Every row gives one point. To make a cloud, some directions were put in groups of two or more. Within a group, all points are equally far from the middle, so they leave a hole (a ring in 2 directions, a hollow ball in 3). The other directions are filled evenly. Then the cloud was stretched, turned, moved and blurred a little. How many holes are there, and how many directions does each take, smallest first?
In the rows, 128 means zero.

Cloud (20 x 3):
[[117  79 190]
 [191 169 117]
 [ 79  95 179]
 [160 102  92]
 [169 137  72]
 [107 115  96]
 [ 75 127 157]
 [135 177  79]
 [120 174  88]
 [194 164 101]
 [194 160 109]
 [142  83 179]
 [113 116 199]
 [147 121 188]
 [133 167  75]
 [ 84 144 128]
 [110  76 125]
 [182 113 139]
 [159  81 140]
 [125  99 196]]
Holes: 1 (3)

Cloud (19 x 3):
[[144 134 123]
 [ 59  87 204]
 [110  96  60]
 [117 179 187]
 [ 88 153 162]
 [168 159 131]
 [110 176 141]
 [103  91 118]
 [ 42 131 124]
 [ 89  85 166]
 [ 79 141  88]
 [163 102 124]
 [117 124 164]
 [ 66 155 123]
 [184 128 117]
 [145 180  86]
 [ 47 117 156]
 [151 125 113]
 [102 194 177]]
Holes: 0

Cloud (29 x 4):
[[134 131 127 193]
 [ 90  80 156  71]
 [ 49 142 182 125]
 [127 140 147  67]
 [ 71  91 138 180]
 [108 128  68 104]
 [ 79 111 215 141]
 [141  76 138  98]
 [113 122 210 145]
 [133 147 189 136]
 [ 87  95 115 153]
 [ 92 125  89 137]
 [170 122 194 124]
 [105  59 139 103]
 [108  98 126  59]
 [ 99 126 179  95]
 [ 94  74 135 168]
 [ 79 181 122 149]
 [138 112 195 115]
 [ 75  76 109 111]
 [ 74 151 179 140]
 [156 138 175 105]
 [ 75  88 102 118]
 [111 176 157 157]
 [ 70 148 141 173]
 [ 64 156 102 148]
 [ 81 123 195 115]
 [138 144 202 173]
 [ 79 119 208 141]]
Holes: 1 (2)

Cloud (30 x 4):
[[ 55 101  99  73]
 [180 179 162 174]
 [113 167  83  98]
 [ 99 106 184  83]
 [ 80 140  68 139]
 [135  99 187 119]
 [136 153 114  71]
 [171 136 214 116]
 [ 78 173 101 101]
 [186  97  84 144]
 [168  84 136  56]
 [129 178  93 148]
 [ 94 158 133  67]
 [130 115 213 110]
 [ 80 120 197  98]
 [142 180 105 139]
 [125 104 147 155]
 [165  84 153 116]
 [185 174 162 155]
 [170 171 124 164]
 [173  75 130 114]
 [ 54 135 165 137]
 [125 147 136  61]
 [125 193 124 131]
 [149 129  89 169]
 [102 158  70 146]
 [ 83 129  68 141]
 [101 168 190  80]
 [152 153 171  82]
 [171 115 148 165]]
Holes: 1 (3)

Cloud (31 x 4):
[[101  55 110 190]
 [109 187 182 148]
 [ 82  79 150 113]
 [110 175 112 159]
 [156  97 127 148]
 [121 116 122 192]
 [ 72 145 135 138]
 [108 174 137 161]
 [170 131 177 166]
 [166 125 150 126]
 [144 139 134 170]
 [125 129 110 103]
 [116 125 115 151]
 [ 95  46 183  94]
 [ 74 190  93 133]
 [147  80  58 110]
 [139 129  82 107]
 [124  78 139 181]
 [ 76  96  59 133]
 [112 103  75 123]
 [135  82 134 147]
 [ 78 173 166 171]
 [181 122  76 186]
 [ 66 121  52 149]
 [133 151 124 175]
 [ 55 149 143 233]
 [152 119 200 121]
 [159 142 147 179]
 [ 84  82 122 219]
 [148 151 196 127]
 [ 88 122 131  75]]
Holes: 0

Cloud (54 x 6):
[[117 155  87  73  65 149]
 [ 91 183  91  74 105 124]
 [103 104 155  70  70  60]
 [122 138 155 128 170 117]
 [119  98 151 155  92 164]
 [129  76 143 113 110  68]
 [149  74 151 168  48 114]
 [ 73 143 126 130 197 167]
 [102 161 150 144 131 104]
 [167 135 145 121 121 145]
 [162  68 163  86  49 146]
 [ 22 146 151 106 140 141]
 [ 83  82 156  70  99 126]
 [ 97 136 172 122 117  98]
 [188  72 180 113  47 123]
 [ 35 151  99 122  51 128]
 [ 50 134 145 124 147 163]
 [ 81 169 119 100 149 178]
 [148  85 163 105 169 127]
 [ 80 137 137 129  77 135]
 [103 120 159 121 123  75]
 [133  88 167  68  72  86]
 [152 102 113 114 124  57]
 [102 107 133  71 173 172]
 [117 154  77 136  68 119]
 [ 35 161 101 111 213 174]
 [166 111 101 145  69  92]
 [167 132 177 136 106 111]
 [149 140 160  96 174  72]
 [133 139 163 112  68 136]
 [ 70  98 108 122 118 149]
 [107 189 131  85 127 151]
 [104 118 179 149 154 100]
 [ 43 209 120 144 105 160]
 [ 72 162 138  66  66 116]
 [168  84 158 100 205 135]
 [133 127  92  85  75 162]
 [ 30 184 137 112 138 129]
 [134  35 166 148  80  90]
 [189 110 130 129  75 127]
 [ 64 132 101  72 166 147]
 [ 59 125  88  99 206 173]
 [152 118 146 169 160 153]
 [ 52 134 125 108 130 157]
 [176  86 143 125 152 136]
 [ 94  68 154 114  76 135]
 [ 72 237  79 154 122 169]
 [100 132 121  97 103 194]
 [115 163 163  95 103 128]
 [ 72 200 141  83 135 158]
 [112 133 139  82 186 136]
 [110 183  95 138 142 111]
 [112 210  84 142 117 138]
 [ 68 106 150  85  98 151]]
Holes: 0

Cloud (54 x 6):
[[126 114  88 169 136  66]
 [ 82 129 197 135 187 103]
 [189 125 137  97 178 114]
 [131 193 171  91 104 153]
 [113 162 197 125 159 109]
 [182  87 171 142 165 141]
 [193 106 152 163 170 128]
 [160 175 115 148 145 181]
 [ 80 133 138 104 107  60]
 [168 131  85  91  95 141]
 [ 60 136 119  61 186 182]
 [ 94 123  99 163  74 194]
 [124  95  55  86 133 167]
 [169 120  82 146 116 109]
 [ 44 119 147 133 118  96]
 [ 70 143 177 115 158 168]
 [184 118 160 182 156 130]
 [132 149  90 158 113 111]
 [ 85 175 136  85 206 169]
 [120  74 128 189  85 132]
 [180 131  65 119 139 122]
 [ 59 100 158 102 151 110]
 [ 84 111 170  93 144 164]
 [181 132 174 104 139 119]
 [ 88 103 172 100  98 180]
 [117 184 147  95 158  95]
 [155 102 164 181 135 196]
 [ 99  79  91 174 156  72]
 [196 148 123  98 100 157]
 [137 126  99  82  75 148]
 [158 154 124  58 175 200]
 [172 105 136 162 197 139]
 [176 167 146 168  98 205]
 [ 45 125 112 121 150  69]
 [186 119 117 124 189 173]
 [ 71 119 199 133 166 118]
 [113 141 210 180 155 107]
 [135 128 162 180 182 136]
 [194 148 150  99 106 166]
 [171 133 175 191 129 156]
 [112  96 132 174 130 199]
 [ 92 190 103  77 114 121]
 [ 87 168 128  91  75 120]
 [158 145 163 100  88  91]
 [120 195 185 136 103 172]
 [ 52 123 163 112 153 146]
 [ 59 126 130  76 126 176]
 [ 82 146 156 134  87  59]
 [127 172 142  82  62 136]
 [ 54 111 168 170 111 135]
 [121  96 138 200  55 121]
 [ 46 123 156 111 142 147]
 [131  84 142 174 121 202]
 [109 150 146 101 125  41]]
Holes: 2 (2, 2)

Cloud (80 x 8):
[[245 164  66 176 136 163 103 167]
 [137 175 166 138  99 116 140  94]
 [105 184 213 105  91 133  98  74]
 [188 135 138 169 137 148 114  87]
 [187 187 111 126 149 136 107 143]
 [199 131 205 128 110 121 157 112]
 [138 158 193 122 110 193 186  71]
 [178 156 151 116 142 141 119 149]
 [124 107 146 113  99 114 153  64]
 [200 132 165 146 118 136 145  76]
 [128 131 115 138 121 191 153 146]
 [103 142 220 130 117 201  92 116]
 [199 116 178 128  72 144  76 139]
 [157 116 107  92  77 157 137 104]
 [135 102 165 200 150 146 108 176]
 [147 124 149 119 131 175 184 149]
 [112  87 157 157 126 152 163  80]
 [140 154 122 186 126 178 139  90]
 [207 179 145 144 175 170 107 157]
 [170 184 143 131 109  85 163 118]
 [165 140 130 109 144 182 152 205]
 [158 108  97 126  98 152 120 136]
 [117 177 118 120 139 141 197  96]
 [135 131 170 119 111 151 140 141]
 [162 106 138 111 157 181  67 165]
 [184 124 166 109 139 164  85 100]
 [191 192 154 152 102 191 146 142]
 [173 201 169  83 120 132 122 112]
 [122 149 139 164 172 152 129 121]
 [ 99  78 185  84  90 179  96 107]
 [ 72 165 117 116 128 146 112 104]
 [ 55 153 187 105 125 141 129  96]
 [149 126 110 186 111 172 163  89]
 [124 118 117 136 118 220 119 178]
 [122 164 173 110 173 142  81 141]
 [171  95 106 115 148 134 144 149]
 [147 113 163 138 112 174  70 182]
 [206 123 105 183 138 157  94 120]
 [140 123  72 145 115 140 149  79]
 [118 143 249 123 145 127 150  91]
 [174 154 209 161 127 158 145  68]
 [162 151 104 123 113 143 179 121]
 [167 169 187 169 153 109  96 154]
 [173 113 102 141  74 137  84 165]
 [169 139 159 134 138 121 165 201]
 [235 112 181 115  94 101 134 115]
 [217 159 158 132 150 157 127 198]
 [222 116 136  89  91  81 119 162]
 [151 173 197 136 140 181  57 110]
 [151 152  80 133  86 137 126 100]
 [231 169 147  57  96 155 119 117]
 [ 88 119 129 127 157 154 126  87]
 [142 159 216 174 115 197 178  73]
 [128 120  99 159 105 156 164 100]
 [ 99  85 105 114 100 206 123 106]
 [191 138 156 117 178 156 132  98]
 [141 182 169 174 113 161  94 141]
 [178  67 128 122 133 143 157  90]
 [156 175 171 142 112 128  63  95]
 [111 142 206  78 101 122 195  86]
 [118 145 131 162  99 165 122  76]
 [136  98 198 146 191 221 122 114]
 [110 113 114 149  53 142 154  70]
 [210 152 103  96  98 130  91 141]
 [157 144 172 136 151 170  57 169]
 [206  69 125 160 147 156  87 139]
 [125 112 130 180 146 185  96 168]
 [171 151  88 117 138 122  77  99]
 [129 123 195 169  97 192 174  41]
 [175 132 150 142 148  95 102 193]
 [187 172 175 133 113 210  61 123]
 [121 113 121 122  72 136 117 129]
 [136  92 161 158  77 127  74 153]
 [191 157 225 110  94 182 111 160]
 [134  90 150 165 173 169 116 145]
 [235 100 143 126 127 102 135 147]
 [149 152 190 127 120 171  73 127]
 [181 199 130 107 136 173  86 162]
 [171  83 185 113  32 142 163 103]
 [161 155 174 107 161 180 108 123]]
Holes: 0

Cloud (82 x 8):
[[175  73  88 139 124  71 185  94]
 [114  95 121 215 134 140 111 181]
 [160 144 169 144  58  87 102 154]
 [100  58 117 143  99 183  93 164]
 [ 66 110 144 130 185  95 150  96]
 [ 89 113 147 222  91 151 141  72]
 [190 120 105 170 109  74 165  82]
 [122  70  91 117  91 111  81 244]
 [110  55 127 150 105 109  69 173]
 [138 200 122 193  78 101 115 173]
 [ 42 141 100 116 169 156 154 154]
 [150 149 180 156 147 161 177 182]
 [198 159 152  80 104 114 148 146]
 [145  77 152 189 113  81 133 216]
 [ 79  73 164 153 174  19 101 155]
 [ 68 135 173 139 141  64 156  69]
 [142 172 179 124 136 141 133 194]
 [113 130 111  84 121 163 160 134]
 [117 102 142 114 124 177 162  95]
 [192 114 202 144 181 104 133 156]
 [175 136 208 148 163  63 109  86]
 [144 134 117 119 140  83 171 111]
 [192  88 125 129 181 172 108 128]
 [146 103 157 180 134 109 101  94]
 [ 60 101 154 185  79 180 107 169]
 [177 106 153 117 194 112 171 157]
 [149 114 175 139 107 162 182 182]
 [159 159 139 195  93 112 142 174]
 [158 153 194 164 136 103 121 121]
 [206  99  91 130 160  85  86  89]
 [151 119 160 152 111 130  97  83]
 [ 83  78 144 168 156 108  87  90]
 [117 105  89 110 173  86 126 168]
 [109 121 201 107 118 116  99 174]
 [141 157  95 133  93 240 194  98]
 [130  73 123 138 191  96 130 239]
 [ 57 145 146 136 147 147 129 143]
 [161 145 146 139  89 173 149 130]
 [163 102 165 161 188 110 118 158]
 [108 179 165 143 118 214  99 123]
 [111  69 145 176 175  59 103 221]
 [147 130 147 171  94 140 149 153]
 [101 113 105 157 102  36 118 171]
 [104  61 131 110 167 132 166 163]
 [111  70  85 117 141 148 122  96]
 [103  83 165 144 135 145 126 125]
 [ 89  49 152 114 192  84 166  84]
 [123 121 147 124 108 199 144  67]
 [ 62 165 182 165 115 115 116  57]
 [144 161 173 104 150 105 173 137]
 [109 151 122 164  92 153 170 184]
 [ 90  47 105  98 181 116 155 114]
 [154 149 163 171  88 142 182  40]
 [107  66 108 102 180  96 144 194]
 [129  88 122 106 105 177 127 171]
 [181 131  94 136 101 116 173  60]
 [ 79 104 142 151 157 207 120 186]
 [125 153  99 148 142  74 162 169]
 [ 83  79  99 104 143 192 159 138]
 [160  39  95 106 178 155  95  92]
 [140  79 128 205 117  96  97 166]
 [112 160 117 201 134 182 174 135]
 [126 137 155  98 174 182 163 169]
 [218  74 150 121 174  77 146  82]
 [ 97 127 163 158 116 171 107 106]
 [157 160 135 147  90 220 159 120]
 [147 134 159 170  93  58  79 114]
 [143 108  62 107 129 168 113 117]
 [ 87 101 147 150 146 152 101 214]
 [136 148 133 170 141 205 103 133]
 [216  84 157 105 115  95 136 104]
 [123 119 167 112 141 173 129  75]
 [153  46 118 147 148 115 121 112]
 [ 19 157 117 177 113 160 139 166]
 [ 66  50 100 114 107 175 119 132]
 [169  97 167 134 174  78 141  98]
 [166 169 160 142 175  92  90 186]
 [ 71 100 192 166 131  97 149  72]
 [142  86 177 155 141 152 137 167]
 [ 62  88  89 150  97 123 140 102]
 [ 96 133 104 121 112 185 143 108]
 [ 90  69 133 131  61 183 114 141]]
Holes: 0

Cloud (74 x 8):
[[ 93  83  96 172 138  77 157 157]
 [100  95 107 178 128  84 122 166]
 [ 95 130 144  60 170 159 175 181]
 [122 154  70 186 102 157 131 152]
 [ 77  91  87 125 105  74 135 168]
 [102 125 134 171 156  90 148 189]
 [148 206 144 176 116  57  75 144]
 [162 165 180  96 121 103 152 211]
 [138  72 111 142 117 189 159 180]
 [118 191 187 130 169 119 160 215]
 [142 131 162 101 105 156  47 193]
 [136 211 101 121 196 142  99 158]
 [156 127 153 192 113  80 125 156]
 [143 158 209 149  84 126  77 191]
 [137 218 126 148 157 152 144 141]
 [139 163  58 161 144 160 143 163]
 [144 122 119  65 133  94 213 161]
 [ 52 154 114 125 150 137 141 132]
 [116 179 142 136  62  99 155 189]
 [173 179 192 158  76 151  64 191]
 [118  88 168 123  74  94 129 173]
 [164  83 116 170 150 102 151 175]
 [ 96  98  54 164 191 143 199 146]
 [159 185  93 148 123 126 122 194]
 [128 149 172 180 165 152 143 156]
 [140 126 118 180 144 150  87 206]
 [165 200 182  99 182 122 110 169]
 [125 203 176 129  74 115 126 215]
 [112 172  94  85 140 129  85 176]
 [123  82 124 158 112  74 145 183]
 [173 163 156  84 115 147 136 228]
 [133 152 107 117 131 118  37 164]
 [126 162  68 114 180 141 168 195]
 [ 94 160  63  96 178 109 156 127]
 [ 78 144 143 100  94 146 139 135]
 [145 100 106 181  40 132 109 145]
 [149 164 185 150  89 135  97 241]
 [ 62 136 112 177 156 153 132 154]
 [156 108 133 129 107 188  69 176]
 [111  95 117 142  34 140 148 155]
 [194 159 100 141 130 148 158 192]
 [172 140  78 168 106 121 156 150]
 [119  97 139 183  85 101 122 185]
 [117 112 145 123 150 198 127 150]
 [ 95 142 166 162 137 145 159 149]
 [156 190 149 129 134 113  74 108]
 [119 104  77 129 114 163  89 113]
 [ 87 146  85 169 193 183 185 164]
 [147 157 108 175 173  63 100 143]
 [157 109 126 137 127  53 140 188]
 [123 131 106 134 130 142  65  99]
 [114 116  67 198 109 130 102 128]
 [139 204 156 200 113 168  67 155]
 [148  93  67 127 168 165 125 128]
 [ 89 138 115 181 158 118  90 110]
 [ 75 166  99 112 162  89 134 160]
 [173 188 189 107 164  88 134 171]
 [174 150 177 130 122  68 139 189]
 [162 114 123 176 108 167 158 169]
 [ 93  60  96  98 194 116 172 133]
 [132 184 134 134 115  70 174 180]
 [ 68 117 110 111 218 101 190 117]
 [186 209 174 146 147 150 115 176]
 [ 90  70  66 169 143  95 168 135]
 [145 143  90 191 120  88  72 135]
 [115 153 133 132  75  72 189 160]
 [147 207 133 139 142 131 178 162]
 [ 96 126 120 193 165 143 121 175]
 [145 128 154 100 161 111  84 145]
 [165 161  83 162 104 129 154 166]
 [123 132  97 109  31 167 123 184]
 [128 192 146  83 160  58  99 125]
 [ 96  80  96 145  46 130 151 169]
 [ 69 103  86 124 193 123 164 106]]
Holes: 2 (3, 3)
